Each point is reached from the start by the listed moves, each made once or not at all, plus a little noise. Say if it took an odd or an even number of moves. Then give how often each move was made.
In the rows, zero is written as 128.

Moves:
(1): [163 103 137]
(2): [155 154 147]
(3): [110 120 149]
Start: [157 123 123]
Points:
[200 116 171] -> odd (1, 1, 1)
[219 123 151] -> even (1, 1, 0)
[184 148 142] -> odd (0, 1, 0)

Moves:
(1): [195 108 112 154 110 151 115 133]
(2): [139 157 143 146 147 115 107 140]
(3): [151 125 171 102 104 134 147 124]
(4): [110 113 157 186 106 134 123 110]
(5): [135 113 134 144 172 145 168 107]
(6): [116 147 130 119 136 167 122 103]
(7): [136 146 104 139 117 133 158 132]
(8): [118 115 115 126 117 159 129 168]
Start: [133 131 112 126 135 114 136 119]
Points:
[113 121 146 194 165 174 163  52] -> odd (0, 0, 0, 1, 1, 1, 0, 0)
[236 124 166 229 121 157 187  96] -> even (1, 1, 1, 1, 1, 0, 1, 0)
[148 113 143  95 101 153 153 156] -> even (0, 0, 1, 0, 0, 0, 0, 1)
[209 133 108 125  79 217 166 135] -> odd (1, 0, 1, 0, 0, 1, 1, 1)
[205  97 133 195  47 186 170 141] -> odd (1, 0, 1, 1, 0, 0, 1, 1)
[190 161 119 235 106 175 119 101] -> odd (1, 1, 0, 1, 0, 1, 1, 0)

Moves:
(1): [138 105 111 128 150 120 145 121 145 127 139 122  94 136 120]
(2): [138 140 110 101 144 137 116 107 102 145 130 116 120 124 120]
(3): [128 145 154 126 145 123 132 128 142 108 127 110 108 144 125]
(4): [148 122 132 162 126 139 133 130 130 132 113 114 130 118 130]
(5): [125 142 144 125 127 119 165  85 142 161 153 109 170 154 135]
(6): [142 115 140 123 122 143 138 139  99 112 126 131 151 170 140]
(7): [125 138 127 130 111 114 153 128 136 102 146 126 119 130 106]
(8): [137 118 129 116 141 130 113 137 133 109 114 126 150 124 124]
(9): [112 134 124 103 148 154 127 138 141 136 159 129 111 112 118]
(10): [138 155 124 124 131 119 126 163 117 155 118 133 150 140 128]
(11): [123 124 120 157 139 128 120 134 121 118 134 115 126 136 120]
(12): [155 148 124 129 141 123 113 135 130 131 137 150 135 146 142]
(13): [143 124 146 112 110 105 109 124 133 148 138 122 131 139 135]
(14): [110 144 114 130 116 139 115 124 144 117 134 116 100 140 127]
Start: [148 123 136 140 128 122 111 140 121 129 129 133 118 127 115]
Points:
[174 188 148 105 186 138 150 150 156 154 196 113 111 243 124] -> even (1, 0, 1, 0, 1, 1, 0, 0, 1, 1, 0, 1, 0, 1)
[191 181 164 167 151 120 170 128  87 136 151  67 167 216  94] -> even (0, 1, 1, 1, 1, 1, 1, 0, 0, 1, 1, 0, 0, 0)
[154 170 135  95 209 116 157 126 149 139 198  68 112 173  63] -> odd (1, 1, 1, 0, 1, 0, 1, 1, 1, 1, 1, 0, 0, 0)
[181 169 185 175 121 113 126 147 122 159 144  58 161 249 134] -> even (0, 0, 1, 1, 1, 1, 0, 0, 0, 1, 1, 0, 1, 1)
[191 166 119 163 172 132 100 209 134 115 158 129 140 139  86] -> odd (0, 0, 0, 1, 0, 0, 1, 1, 1, 1, 1, 1, 0, 0)
[180 150 142 117 123 125  90  83 137 175 143  71 153 157 119] -> even (0, 1, 0, 1, 1, 0, 0, 1, 0, 0, 0, 0, 1, 1)
